Each row is a point. The points of each table are mixes of a few directions, plus a little noise. Count the directions of each table, and those that both share. Where both have some left over, give the other angles between the two spaces (their principal angles), to ten degrees, smallest first.

First:
[-25 10 -9]
[-23 9 -8]
[28 -11 10]
[47 -19 17]
[-27 11 -10]
Second (7 x 3):
[-19 60 1]
[2 -10 -3]
[-14 33 -5]
[12 -8 18]
[1 -6 -1]
[10 -25 3]
[8 -44 -13]
Directions: first 1, second 2, shared 0; angles 30

First, 8 rows:
[8 -14 4 24 -4 23]
[-2 -15 -24 -27 7 -15]
[-6 -17 25 -13 -8 -8]
[12 -19 15 39 -9 37]
[6 30 -38 12 14 5]
[1 8 -22 -5 7 -3]
[-2 -18 16 -7 -5 -1]
[-18 45 24 -20 0 -36]
Second (9 x 6):
[27 6 2 3 -43 -33]
[-6 17 24 5 19 28]
[12 5 -6 2 13 4]
[7 1 -13 -4 15 4]
[-42 -13 22 -6 -25 1]
[-8 2 4 0 16 15]
[10 -18 -60 -35 -14 -30]
[15 -5 5 25 7 -9]
[-15 4 23 9 13 20]
Directions: first 3, second 4, shared 1; angles 50, 60

First:
[-3 27 5 7 -37 -1 -32 -14 19]
[0 -4 0 -1 5 0 4 2 -2]
[0 -3 0 -1 4 0 3 1 -2]
[-1 4 1 1 -6 0 -5 -2 3]
[5 -43 -8 -12 60 2 51 22 -31]
[-1 5 1 1 -8 0 -7 -3 4]
[1 -10 -2 -3 14 1 12 5 -7]
[-2 19 4 5 -26 -1 -22 -10 14]
[0 4 1 1 -5 0 -4 -2 3]
Second, 7 rows:
[-12 -21 -12 -10 30 4 8 -8 -31]
[5 8 -1 1 -5 -1 6 5 12]
[8 16 -4 0 -10 0 8 7 23]
[18 -12 34 18 -11 -7 -1 22 11]
[-23 -8 -24 -14 21 7 -8 -25 -34]
[-9 13 -10 -4 -10 2 -14 -15 0]
[13 3 16 9 -15 -4 1 13 19]
Directions: first 1, second 3, shared 1

First, 9 rows:
[-10 -3 12 -25 28 -8 -20 9 41 -4 24 11]
[-6 -2 -13 -11 -4 -21 10 -9 -39 17 -7 -4]
[-1 -2 17 -3 -1 12 45 3 50 -9 19 -13]
[12 6 -1 1 -30 1 58 -8 5 9 -1 -14]
[9 3 -4 11 -23 4 32 -7 -13 5 -9 -11]
[7 2 -2 32 0 23 -45 6 -15 -17 -19 7]
[11 9 -15 -3 -1 -11 -60 1 -28 9 -13 25]
[-16 -9 9 -13 19 -6 18 1 17 -4 15 -8]
[-5 -3 -3 11 12 5 -37 3 -18 -8 -9 6]
Second, 11 rows:
[-44 -9 38 -11 -18 29 15 -6 -45 5 3 22]
[32 19 -26 8 15 -3 -13 17 7 11 -2 3]
[31 2 -34 -1 9 -17 -14 -11 43 -4 3 -9]
[11 -2 -43 18 0 -22 -9 -15 5 -23 3 -11]
[-21 -12 33 -12 -24 5 -6 -13 -17 3 -11 7]
[-1 8 -32 12 24 8 22 8 -1 -9 23 1]
[-16 -7 20 6 0 -5 15 7 -6 -9 -1 -14]
[25 10 -43 18 6 -16 -16 0 2 -9 -1 -4]
[-26 -7 32 -22 -7 29 13 -7 -10 13 8 20]
[-21 -3 47 -7 -9 12 8 13 -22 12 -10 4]
[31 2 10 -7 4 -19 -15 8 44 11 -14 -17]
Directions: first 4, second 5, shared 1; angles 30, 80, 90

First (9 x 18):
[11 -7 -17 7 24 -38 24 -17 2 19 11 -60 8 -20 13 13 21 33]
[-16 -31 20 -8 -13 18 -6 5 -25 -15 -18 17 -10 21 -31 -4 -13 -35]
[4 -30 -7 3 19 -33 25 -17 -15 12 1 -60 4 -9 -7 14 16 15]
[4 21 -4 1 -2 6 -7 4 15 1 7 15 3 -5 13 -4 -2 7]
[3 -7 -4 2 8 -14 10 -7 -3 6 2 -23 2 -5 1 6 7 10]
[-7 6 11 -5 -16 26 -17 12 0 -12 -7 40 -5 13 -7 -9 -13 -21]
[-5 -14 7 -3 -3 3 0 0 -11 -4 -7 0 -3 7 -12 1 -3 -11]
[1 34 1 -1 -14 25 -20 13 20 -7 4 48 -1 3 13 -11 -11 -4]
[5 28 -5 2 -3 8 -9 6 18 1 8 21 2 -5 17 -5 -2 8]
Second:
[-10 -36 6 5 -18 0 -6 -15 -23 25 0 -22 7 35 3 14 0 -12]
[-6 -23 4 3 -11 0 -4 -9 -14 15 0 -13 4 22 2 9 0 -7]
[6 21 -3 -3 11 0 4 9 13 -15 0 12 -4 -20 -2 -8 0 7]
[4 16 -3 -2 8 0 3 7 10 -11 0 10 -3 -16 -1 -6 0 5]
[-13 -50 8 7 -25 0 -8 -21 -31 34 0 -30 9 48 4 19 -1 -16]
[-5 -18 3 2 -9 0 -3 -8 -11 12 0 -11 3 17 2 7 0 -6]
[6 24 -4 -3 12 0 4 10 15 -16 0 14 -4 -23 -2 -9 0 8]
[-7 -27 4 4 -13 0 -4 -11 -17 18 0 -16 5 26 2 10 0 -9]
[9 36 -6 -5 18 0 6 15 22 -24 0 21 -6 -34 -3 -14 1 11]
[15 57 -9 -8 28 0 9 24 35 -39 0 33 -10 -55 -5 -22 1 18]
Directions: first 2, second 1, shared 0; angles 50

First:
[-15 -37 -20 2 18 57 30 -28 40 9 20 -27 6 -60 -28 3 25 3 -1 22]
[-5 -12 -7 1 6 19 10 -9 13 3 7 -9 2 -20 -9 1 8 1 0 7]
[7 18 10 -1 -9 -28 -15 14 -19 -4 -10 13 -3 29 14 -1 -12 -1 1 -11]
[-14 -33 -18 2 16 52 28 -26 36 8 18 -25 6 -54 -26 2 23 2 -1 20]
[-4 -10 -5 0 5 15 8 -7 10 2 5 -7 2 -16 -7 1 7 1 0 6]
[8 19 10 -1 -9 -29 -15 14 -20 -5 -10 14 -3 30 14 -1 -13 -1 1 -11]
[8 19 10 -1 -9 -29 -15 14 -20 -4 -10 14 -3 30 14 -1 -13 -1 1 -11]
[6 14 8 -1 -7 -22 -12 11 -15 -3 -8 11 -2 23 11 -1 -10 -1 0 -8]
[-4 -9 -5 0 4 13 7 -7 9 2 5 -6 1 -14 -7 1 6 1 0 5]
[7 17 9 -1 -8 -26 -14 13 -18 -4 -9 13 -3 28 13 -1 -12 -1 1 -10]
[6 14 8 -1 -7 -22 -12 11 -16 -4 -8 11 -2 23 11 -1 -10 -1 0 -8]
Second (8 x 20):
[-4 17 12 5 3 -28 -12 10 -33 -3 -1 9 0 37 7 10 -12 8 1 -13]
[15 -22 -12 28 13 27 13 -6 23 8 38 9 26 -34 -11 6 14 -4 12 12]
[0 -12 19 18 2 0 2 7 9 0 10 -2 2 3 -9 3 -15 -3 6 -13]
[-6 27 -20 -32 -11 -6 2 -2 -24 -2 -27 -18 -10 2 6 1 4 8 -9 3]
[-10 9 -9 -9 11 -24 -23 -10 -25 -3 -3 33 1 39 21 1 24 15 -10 15]
[-6 -24 -7 9 -5 22 16 -5 36 2 2 -6 6 -24 -18 -2 6 11 3 2]
[20 23 -14 -31 -33 -5 -1 10 10 -4 -35 -9 -13 -17 14 -20 -5 -14 -4 2]
[-9 -19 31 11 20 13 3 -4 5 3 17 -16 -11 -6 -12 1 -15 -20 0 -7]
Directions: first 1, second 6, shared 1
